Each row of a before or after table is a point. The points were changed in one or more steps. Then noise was added and the rows were shuffled. The steps act on columns, c1 being the first. Write out the steps. A step turns or swaps two columns, mirrors them in a line or flattens them onto one, adds a multiple of one to another, or multiplies or shifts one. Angles are multiples of 10 degrees, from the lower column toward the higher: turns from -170 to 170, lines from 10 to 170 but not 90. Use the fewest steps. Two steps may share a column if one is a turn and the other turns, adds or multiplies; they go together, in the order done. Otherwise the lowest column goes first.

Before (11 x 2):
|  -1.2 |  -1.2 |
|   4.2 |  -7.2 |
|   6.3 |  -0.1 |
|  -1.1 |   1.6 |
|  -2.4 |   1.2 |
|   1.4 |  -2.2 |
|   1.5 |   3.5 |
|   6.0 |   3.7 |
|   5.8 |  -2.0 |
|   8.0 |  -7.4 |
|  -0.9 | -10.4 |
After:
|  -4.6 |  -4.1 |
|   1.1 |  -3.7 |
|  -6.4 |   8.7 |
|   0.2 |   1.6 |
|   2.5 |   0.4 |
|  -2.5 |  -6.6 |
| -10.8 |  -0.1 |
|  -5.7 |  -2.8 |
|  -7.4 |   3.1 |
|  -2.9 |   0.9 |
|   1.9 |  -0.1 |
Steps: turn c1 and c2 by -140 degrees

Before:
|  1.9 |  1.0 |  2.9 |
| -6.8 |  3.2 |  1.0 |
|  4.1 | -0.9 | -2.1 |
|  7.7 | -7.4 |  2.7 |
|  6.9 | -5.5 |  1.6 |
|  4.9 |  4.1 |  0.4 |
|  7.7 |  3.8 |  1.9 |
| -2.9 |  4.1 | -6.1 |
|  6.8 |  3.5 |  2.9 |
After, 9 rows:
|   7.5 |   0.0 |   1.2 |
|  -2.8 |   5.7 |  -4.1 |
|  -6.5 |   6.7 |   0.9 |
|   8.1 | -11.3 |   1.7 |
|   6.6 |   0.0 |   1.8 |
|   4.0 |  -3.0 |  -1.6 |
|   1.8 |  -0.2 |   1.5 |
|   4.6 |   1.1 |  -0.3 |
|   7.6 |  -9.1 |   0.8 |
Steps: add -0.5 times c1 to c2; multiply c3 by 0.7

Before:
| -4.8 | -6.5 | -3.8 |  1.0 |
| -3.8 | -3.0 |  0.4 |  0.9 |
|  2.5 |  1.3 |  2.1 |  6.8 |
|  4.1 | -2.5 | -5.3 |  3.4 |
| -1.9 |  8.6 |  4.9 |  4.5 |
|  7.4 |  3.2 |  4.0 |  7.5 |
|  6.2 | -1.7 |  2.6 |  4.0 |
| -5.3 | -5.7 | -3.0 | -0.6 |
|  7.8 |  0.9 |  1.5 |  0.0 |
After, 9 rows:
|  2.5 |  6.5 | -0.3 | -4.8 |
| -6.0 |  0.2 | -3.2 |  4.4 |
| -7.1 | -2.3 | -1.3 |  0.0 |
| -2.7 | -1.8 | -1.0 |  7.6 |
| -4.4 |  4.6 |  3.2 |  2.8 |
| -9.5 | -4.5 | -2.1 |  4.4 |
|  0.8 |  7.5 |  0.3 | -4.8 |
| -3.9 | -9.8 |  0.0 | -3.2 |
|  0.5 |  2.3 | -1.8 | -4.0 |
Steps: turn c1 and c4 by 110 degrees; turn c2 and c3 by 150 degrees

Before (8 x 6):
|  2.8 | -3.6 | -3.4 |  4.9 |  1.1 |  4.2 |
| -3.0 |  7.6 | -1.6 |  1.4 |  3.2 | -0.5 |
|  5.6 | -1.6 |  3.9 | -0.8 | -2.2 | -3.6 |
|  1.5 |  0.1 |  3.5 | -8.3 |  6.8 | -6.5 |
|  1.6 | -0.2 | -0.4 |  2.1 |  2.2 |  4.1 |
|  2.6 |  8.8 | -4.2 |  1.5 | -2.2 |  7.6 |
| -4.3 |  0.3 |  2.6 | -2.2 | -9.1 |  2.3 |
|  2.7 |  2.3 | -1.9 | -6.3 |  1.4 | -6.5 |
After:
| -6.9 | -1.6 | -2.1 |  2.4 | -6.0 | -2.1 |
|  0.6 | -5.6 |  8.1 |  7.4 |  0.5 |  1.6 |
|  2.2 | -0.5 | -4.3 | -3.6 |  1.8 | -0.7 |
|  4.1 | -1.9 | -3.0 | -6.5 |  3.6 | -8.4 |
|  2.2 |  5.0 |  1.1 |  4.3 |  1.9 |  4.9 |
|  2.1 |  0.3 |  0.2 |  3.9 |  1.7 |  2.1 |
| -0.3 | -5.8 |  5.2 | -0.5 | -0.2 |  1.4 |
|  2.3 | -1.2 |  2.7 | -6.5 |  2.0 | -6.4 |
Steps: flatten c1 and c5 onto the line at 40 degrees; turn c2 and c3 by 150 degrees; swap c4 and c6

Before (9 x 8):
|   0.4 |   2.6 |   3.5 |  -0.5 |   0.4 |   3.1 |   1.1 |  -0.4 |
|   4.8 |   0.1 |  -0.8 |  -0.5 |   3.1 |  -2.2 |   1.7 |   4.9 |
|  -5.7 |  -4.2 |   4.7 |  -6.2 |  -9.9 |   0.6 |   5.3 |  -1.3 |
|  -5.1 |  -3.0 |   2.5 |   0.6 |  -3.6 |  -1.2 |   7.6 |  -2.9 |
|   3.9 |  -3.8 |   0.5 |   0.8 |   0.7 |   0.3 |  -1.1 |  -1.8 |
|   1.3 |   6.3 | -12.1 |  -5.9 |  -3.5 |   6.9 |  -0.9 |  -3.7 |
|   5.4 |   1.4 |   2.8 |   5.7 |  -1.3 |  -4.5 |  -0.7 |   2.2 |
|  -1.9 |  -0.8 |   1.1 |   1.4 |   1.5 |  -3.5 |  -3.1 |   2.7 |
|   0.7 |   3.1 | -11.6 |  -1.8 |  -3.9 |  11.4 |  -0.9 |   1.4 |
After:
|   3.3 |  -4.4 |   2.9 |   9.3 |  -1.3 |  -4.6 |  -0.7 |   2.1 |
|   3.6 |  -3.2 |  -0.9 |  -0.9 |   3.0 |  -2.1 |   1.7 |   4.6 |
|  -3.0 |  -5.5 | -12.0 |  -9.3 |  -3.7 |   7.0 |  -0.8 |  -3.6 |
|  -1.6 |  -2.9 | -11.5 |  -3.0 |  -4.0 |  11.2 |  -1.1 |   1.5 |
|  -1.6 |   6.7 |   4.7 | -10.0 | -10.0 |   0.7 |   5.3 |  -1.5 |
|  -1.4 |  -2.3 |   3.7 |  -0.8 |   0.2 |   3.1 |   1.0 |  -0.3 |
|   5.4 |   0.5 |   0.5 |   1.4 |   0.7 |   0.3 |  -1.0 |  -1.8 |
|  -0.9 |   1.9 |   1.0 |   2.1 |   1.6 |  -3.3 |  -3.1 |   2.9 |
|  -2.1 |   5.8 |   2.7 |   1.0 |  -3.6 |  -1.1 |   7.5 |  -3.0 |
Steps: mirror c1 and c2 in the line at 160 degrees; multiply c4 by 1.6

Before (14 x 9):
|   0.6 |   1.1 |  -1.1 |  -0.2 |   3.4 |   5.8 |   5.1 |   3.4 |  -4.6 |
|   1.3 |   1.5 |   6.3 |   1.7 |   1.2 |   7.1 |  -2.7 |  -5.3 |  -7.8 |
|   3.4 |  -0.5 |   6.0 |  -4.2 |  -6.1 |  -4.4 |  -1.2 |   0.9 |   1.6 |
|  -3.1 |  -1.6 |  -4.5 |  -4.0 |  -0.1 |  -0.1 |   4.3 |  -1.0 |  -7.6 |
|   3.0 |   4.7 |  -0.1 |   7.6 |  -5.1 |   5.3 |  -3.8 |  -3.2 |  -7.2 |
|  -0.6 |  -6.3 |   0.3 |   0.5 |   2.0 |  -4.3 |   0.1 |  -3.0 |  -3.7 |
|   3.8 |  -2.5 |  -5.2 |  -0.4 |   7.0 |  -4.1 |   1.2 |   1.0 |   1.1 |
|  -4.0 |  -5.0 |  -4.8 |   6.6 |  -4.9 |  -1.7 |   3.8 |   2.7 |  -0.5 |
|   1.1 |  -5.1 |  -3.8 |   7.9 |   7.0 |  -1.1 |  -4.1 |   0.0 |  -8.3 |
|   2.8 |  -6.4 |  -2.4 |   7.3 |   2.2 |   0.9 |  -5.1 |   5.1 | -10.1 |
|  -4.7 |   0.0 |  -4.4 |  -3.3 |   2.9 |  -4.3 |  -3.0 |   0.2 |   2.4 |
|  -3.4 |   2.3 |   7.3 |  -1.8 |  -4.9 |  -6.7 |   5.9 |   1.1 |  -3.8 |
|  -5.7 |  -2.2 |  -3.4 |   6.0 |   4.1 |   6.6 |  -0.5 |   6.5 |  -0.8 |
|   2.5 |  -2.6 |   6.4 |   1.7 |  -5.4 |  -3.4 |   4.8 |  -3.7 |   3.0 |
After (14 x 9):
|   3.4 |  -3.8 |   6.1 |  -1.9 |  -6.7 |  -7.0 |  -1.5 |   0.8 |   1.3 |
|   0.8 |   0.4 |  -1.3 |  -0.9 |   3.4 |   9.2 |   4.7 |   3.3 |  -3.1 |
|   4.0 |  -2.3 |  -5.4 |   1.7 |   7.1 |  -6.5 |   1.6 |   0.9 |   0.6 |
|   2.9 |   8.5 |  -0.3 |  -0.1 |  -4.8 |   8.5 |  -4.0 |  -3.3 |  -5.2 |
|   0.9 |   2.1 |   6.2 |  -0.7 |   1.3 |  11.4 |  -2.7 |  -5.2 |  -6.0 |
|  -0.7 |  -2.8 |   0.6 |   5.5 |   2.2 |  -6.9 |   0.4 |  -3.1 |  -2.3 |
|  -3.3 |  -1.0 |   7.3 |  -2.4 |  -4.9 | -11.0 |   6.1 |   1.4 |  -2.8 |
|  -4.8 |  -3.0 |  -4.7 |  -1.6 |   2.8 |  -6.7 |  -2.6 |   0.2 |   1.3 |
|   2.3 |   3.5 |  -2.5 |   9.1 |   2.7 |   1.6 |  -5.1 |   5.0 |  -7.0 |
|  -3.7 |   3.2 |  -5.0 |   7.5 |  -4.8 |  -2.7 |   4.2 |   2.8 |  -0.3 |
|   2.7 |  -0.1 |   6.3 |   3.2 |  -5.3 |  -5.5 |   5.1 |  -3.7 |   2.4 |
|   1.3 |   4.8 |  -3.5 |   8.7 |   7.0 |  -2.1 |  -4.0 |  -0.1 |  -5.9 |
|  -5.6 |   4.3 |  -3.4 |   4.8 |   4.5 |  10.9 |   0.0 |   6.5 |  -0.3 |
|  -3.1 |  -4.1 |  -4.4 |  -0.7 |   0.0 |  -0.1 |   4.2 |  -1.5 |  -5.9 |
Steps: turn c2 and c4 by -60 degrees; multiply c6 by 1.6; multiply c9 by 0.7

Before, 8 rows:
|  4.8 |  4.5 |  4.5 |  6.5 | -2.7 | -4.5 | -4.2 |  0.1 | -5.6 |  6.2 |  2.4 |
| -2.9 | -4.4 | -1.5 | -4.8 | -4.8 | -1.1 |  0.8 |  6.9 |  2.3 | -5.8 |  1.7 |
|  3.7 |  0.1 |  3.2 | -3.5 | -0.2 |  2.8 |  2.4 |  8.4 | -2.6 |  3.2 |  2.9 |
|  1.2 |  4.9 |  7.3 |  0.4 |  4.1 | -8.3 |  2.9 |  7.9 | -2.4 | -4.1 |  2.4 |
|  1.5 |  1.4 | -3.9 |  8.0 | -3.2 | -5.2 | -4.3 | -0.9 |  6.4 | -0.2 |  5.7 |
|  7.3 | -5.3 |  5.8 |  2.4 | -3.0 |  0.7 | -6.7 | -1.4 | -4.6 | -3.0 |  5.1 |
|  3.7 |  5.4 | -0.1 |  2.2 | -2.5 | -1.0 |  6.3 | -2.4 |  3.0 |  7.6 | -1.0 |
| -4.3 | -1.0 | -4.4 |  2.4 |  6.1 | -8.0 | -2.7 |  0.9 |  4.5 | -5.0 | -2.1 |
After:
|   2.5 |   8.5 |   2.2 |  -2.7 |   2.5 |  -2.0 |   6.4 |  -4.5 |   5.5 |   5.3 |   1.2 |
|  -0.7 |  -7.2 |  -3.2 |  -4.3 |  -4.0 |  -3.2 |   0.1 |   9.5 |   0.5 |  -6.3 |   2.6 |
|  -3.4 |   8.2 |   6.2 |   3.8 |   0.7 | -24.4 |   2.3 |  11.3 |  -3.6 |  -3.0 |   2.9 |
|   0.9 |   7.0 |   6.5 |  -2.4 |   7.2 | -13.3 |  -3.9 |   3.2 |  -3.3 |   8.3 |   1.0 |
|  -0.2 |  -1.4 |  -5.6 |   6.7 |   2.9 | -23.8 |  -2.0 |  -2.6 |   2.0 |  -6.8 |  -2.3 |
|   3.5 |   2.1 |  -1.8 |  -2.4 |   8.3 | -15.8 |  -5.7 |   8.0 |   6.4 |  -2.2 |   4.5 |
|   1.4 |  -8.2 |   9.9 |  -3.2 |   2.5 |   2.4 |  -8.1 |   6.1 |  -5.6 |  -0.9 |   2.6 |
|   1.0 |   1.0 |   4.7 |   0.1 |  -3.6 |   8.4 |   0.9 |  13.2 |  -0.9 |   4.2 |   3.1 |
Steps: turn c1 and c3 by 40 degrees; multiply c2 by 1.6; swap c4 and c5; multiply c6 by 3; add 1.5 times c11 to c8; turn c7 and c11 by 20 degrees; turn c9 and c10 by -20 degrees

Before, 14 rows:
| -7.3 |  5.6 |  0.0 | -2.9 |  8.4 | -5.0 | -2.4 |  0.4 |  1.3 | -5.2 |  1.7 | -1.9 |
|  1.3 |  2.2 |  0.4 |  3.8 |  1.4 |  1.5 | -5.2 | -7.0 | -3.7 | -0.1 |  1.1 | -7.4 |
| -1.1 |  5.5 | -2.8 | -0.5 | -9.5 | -4.0 |  2.4 |  7.8 | -0.1 | -4.5 | -3.1 | -5.3 |
| -8.7 |  2.4 |  2.2 | -4.3 |  1.7 | -1.3 | -4.3 | -4.0 |  9.3 |  0.6 |  5.2 | -1.5 |
|  2.5 | -2.2 |  3.0 |  6.1 |  2.9 | -0.3 |  8.0 | -1.3 |  3.2 | -1.0 | -6.6 | -2.6 |
|  0.6 | -4.8 | -3.1 |  5.4 |  0.8 | -2.7 |  1.3 |  8.1 | -3.3 |  1.3 |  6.7 | -3.2 |
| -5.0 | -7.6 | -3.0 | -2.8 | -2.8 |  0.1 | -5.8 |  2.8 |  1.9 | -0.8 |  1.9 |  5.7 |
|  4.0 |  0.7 | -2.6 | -7.3 |  0.2 |  0.4 | -7.5 | -4.1 | -4.4 | -0.8 |  4.4 | -7.2 |
| -9.3 | -5.8 |  1.9 | -5.6 | -8.1 |  3.9 |  6.7 |  1.2 |  4.4 | -5.1 |  3.4 | -5.1 |
| -0.8 | -0.5 |  1.6 |  3.2 |  1.0 |  0.3 | -8.8 |  2.3 |  4.5 | -6.3 |  3.3 | -4.7 |
|  1.0 |  2.7 |  2.1 |  4.4 | -3.1 | -1.7 | -7.1 |  6.6 | -2.9 |  0.8 | -2.3 |  0.4 |
|  5.5 |  4.2 | -8.3 |  1.2 |  0.1 |  7.8 |  2.9 |  0.2 | -0.2 | -4.7 | -0.6 |  0.6 |
| -5.1 |  0.8 |  1.1 |  5.2 |  1.7 | -7.0 |  0.8 | -1.2 |  5.7 | -2.9 | -1.2 |  5.4 |
|  2.0 | -0.4 |  3.7 |  2.8 |  3.6 | -0.2 |  0.0 | -1.6 |  0.7 | -3.5 |  3.2 |  1.6 |
After, 14 rows:
|   0.2 |   3.9 |   3.4 |   4.2 |  -1.0 |  -1.7 |  -7.0 |   2.5 |  -0.3 |   0.7 |   0.0 |  -9.2 |
|  -9.6 |   4.4 |  -4.5 |  -0.5 |   5.0 |  -3.9 |   2.5 |  -2.2 |   3.8 |  -4.4 |   0.0 |  -8.8 |
|   6.7 |  -4.1 |   3.6 |  -4.3 |   7.0 |  -1.4 |  -4.3 |  -2.6 |   8.6 |   0.7 |   0.1 |   6.2 |
|   2.4 |   3.5 |  -4.0 |  -7.2 |  -5.3 |   0.1 |  -7.4 |  -8.2 |  -2.8 |  -0.8 |   0.0 |   6.6 |
|   2.9 |  -3.2 |   1.6 |   5.1 |   4.4 |  -7.5 |   0.7 |   5.0 |   5.1 |  -2.9 |   0.2 |  -0.5 |
|   5.4 |  -3.1 |   2.3 |   3.2 |  -1.0 |   0.3 |  -8.8 |  -3.7 |   3.1 |  -6.3 |   0.2 |  -5.9 |
|  -0.1 |  -1.4 |  -5.2 |   5.5 |  -0.6 |  -2.7 |   1.7 |  -0.4 |  -5.6 |   1.3 |   0.1 | -12.3 |
|  -2.0 |  -3.7 |   4.9 |   6.0 |  -1.9 |  -0.2 |   8.0 |  -2.9 |   1.0 |  -1.2 |  -0.2 |  -3.8 |
|  -7.7 |  -7.2 |   3.0 |  -5.8 |  12.6 |   4.0 |   6.8 |  -4.6 |  -0.3 |  -5.1 |   0.0 |   1.1 |
|   1.9 |  -7.1 |  -4.7 |  -2.9 |   4.5 |   0.2 |  -5.7 |   6.1 |  -3.3 |  -0.7 |  -0.2 |   1.4 |
|  11.3 |   3.6 |   0.0 |  -3.0 |   3.5 |  -5.4 |  -2.6 |  -1.6 |   4.7 |  -5.2 |  -0.1 |   0.9 |
|   2.6 |  -0.5 |   5.9 |   2.7 |  -2.9 |  -0.3 |   0.2 |   0.9 |   0.4 |  -3.4 |   0.1 |   0.1 |
|  -2.9 |   3.4 | -13.2 |   1.2 |  -4.6 |   8.0 |   2.8 |   0.6 |   2.8 |  -4.6 |  -0.2 |  -0.9 |
|   3.3 |   4.0 |   0.5 |   3.9 |  -2.8 |   1.5 |  -5.1 |  -9.3 |  -1.3 |   0.1 |   0.2 |   1.4 |
Steps: add -0.5 times c7 to c5; turn c1 and c5 by -110 degrees; turn c2 and c9 by 40 degrees; multiply c3 by 1.6; turn c8 and c12 by -70 degrees; add -0.7 times c4 to c12; multiply c11 by 0

Before (14 x 14):
| -2.3 |  3.3 |  0.6 | -1.9 |  0.1 |  4.1 |  1.2 | -0.5 |  2.4 |  1.7 | -0.3 |  3.7 | -1.5 | -3.5 |
| -4.7 | -9.5 | -4.1 |  2.2 | 10.2 |  7.2 |  3.8 | -6.4 | -1.3 |  4.0 |  4.6 |  3.6 | -1.6 |  4.1 |
| -0.8 | -6.9 |  1.0 | -2.1 | 11.2 |  0.9 | -4.3 |  3.9 | -0.6 |  1.9 | -1.2 | -1.0 | -1.3 | -0.7 |
|  6.8 |  0.9 | -0.3 |  0.6 | -2.0 |  7.1 | -1.9 | -0.4 | -6.6 |  6.6 | -3.9 | -1.1 | -5.2 | -2.7 |
|  0.9 | -6.1 |  6.6 | -5.6 |  1.1 | -2.5 |  0.4 | -4.9 |  2.7 |  1.7 | -4.3 | -1.0 |  0.1 |  4.6 |
|  1.4 | -5.6 |  7.1 | -4.8 | -2.6 |  1.3 | -2.0 |  0.0 |  3.4 | -3.1 |  4.7 |  1.7 | -0.5 | -5.5 |
| -4.1 | -8.3 | -5.1 |  2.0 |  4.7 | -5.9 |  2.6 |  2.8 | -6.5 |  7.3 | -6.5 | -0.3 |  0.3 | -7.0 |
| -1.0 |  1.6 | -3.8 | -4.4 | -2.0 |  1.6 |  0.6 | -8.2 | -3.8 |  7.3 | -7.8 |  3.8 |  6.6 | -8.6 |
|  1.3 |  1.5 | -3.2 |  7.7 |  6.7 | -5.4 | -0.6 | -7.8 |  3.4 |  6.9 |  1.0 |  0.7 |  5.5 |  2.4 |
|  5.8 | -2.3 | -3.2 |  2.9 |  6.9 | -6.2 |  0.1 | -9.0 |  5.8 | -0.5 | -6.4 | -7.4 |  2.7 |  2.9 |
| -5.2 | -1.6 |  0.4 |  6.0 | -1.8 |  2.5 | -8.0 | -3.1 | -0.3 |  0.4 |  0.4 | -0.5 | -4.8 | -8.2 |
| -1.7 | -3.3 |  2.9 | -4.2 | -0.4 |  1.4 | -1.3 | -1.1 | -5.3 | -3.7 | -0.7 |  1.2 | -0.1 | -1.1 |
|  3.7 | -3.1 |  3.0 |  6.9 |  9.5 |  4.2 | -2.1 |  3.4 |  4.1 | -0.2 | -6.2 | -2.9 |  4.5 |  1.6 |
|  2.0 | -2.9 | -4.2 |  5.1 |  0.0 | -3.1 | -8.7 | -0.4 |  5.6 | -2.5 | -7.3 |  1.7 |  2.2 | -3.7 |
After (14 x 14):
|  -9.8 |   1.8 |  -8.3 |  -5.1 |  -2.2 |   1.3 |   0.9 |  -8.6 |  -2.4 |   5.8 |  -8.6 |  -4.5 |   0.3 |   1.2 |
|   2.2 |   1.7 |  -6.7 |   7.4 |   6.0 |  -5.7 |  -0.1 |  -7.3 |  -1.1 |   4.3 |   1.1 |   3.1 |   7.0 |  -0.8 |
|   1.7 |  -2.1 |  -1.7 |   6.4 |   9.3 |   4.9 |  -1.7 |   4.0 |   1.0 |   4.0 |  -6.4 |   5.1 |   1.4 |  -4.1 |
|  -6.8 |  -7.8 |  -3.0 |   2.6 |   4.7 |  -5.6 |   4.1 |   3.0 |   2.1 |  18.7 |  -6.3 |  -6.8 |   2.1 |   2.9 |
|  -3.1 |   0.9 |   3.3 |   0.9 |  -1.8 |   6.4 |  -1.8 |  -0.4 |   3.1 |   5.5 |  -3.4 |  -5.6 | -10.9 |  -6.8 |
|  -3.0 |  -3.0 |  -4.9 |   5.9 |   1.2 |  -2.6 |  -8.2 |  -0.2 |  -4.1 |   1.8 |  -6.8 |   4.3 |   0.8 |  -2.7 |
|   4.8 |  -5.7 |   4.8 |  -5.0 |   1.2 |  -2.5 |   1.2 |  -5.4 |   0.6 |  10.4 |  -3.5 |   2.4 |   6.7 |   0.0 |
|  -5.4 |  -5.5 |   6.0 |  -5.0 |  -3.1 |  -0.2 |  -2.4 |   0.6 |  -2.7 |   6.7 |   5.1 |   2.8 |   4.4 |  -2.0 |
|   3.4 |  -2.5 |  -4.0 |   3.3 |   7.8 |  -5.8 |   0.1 |  -8.2 |   5.9 |   2.6 |  -5.9 |   7.5 |   4.6 |  -6.1 |
|  -7.4 |  -2.2 |   4.2 |   5.5 |  -1.0 |   2.4 |  -7.4 |  -3.2 |   0.6 |   3.1 |   0.3 |   0.5 |  -5.3 |   3.9 |
|  -4.2 |   1.9 |   0.6 |  -1.5 |   0.0 |   4.8 |   1.0 |  -1.7 |  -4.2 |  -3.4 |  -0.8 |   1.2 |  -5.3 |   2.1 |
|   4.4 |  -9.6 |  -2.0 |   2.4 |   9.9 |   7.7 |   3.6 |  -6.2 |  -3.7 |  18.2 |   5.0 |  -2.7 | -11.4 |   5.1 |
|  -1.9 |  -2.3 |   1.1 |  -4.4 |  -0.4 |   1.4 |  -0.5 |  -1.7 |   0.5 |   1.4 |  -1.0 |  -5.9 |   1.4 |   1.3 |
|  -0.9 |  -7.0 |   1.6 |  -2.1 |  12.0 |  -0.1 |  -3.8 |   3.9 |   1.8 |  12.1 |  -0.5 |  -0.1 |  -0.8 |   0.9 |
Steps: turn c1 and c14 by -90 degrees; add -1.5 times c2 to c10; turn c3 and c13 by 50 degrees; add -1 times c6 to c13; turn c9 and c12 by 110 degrees
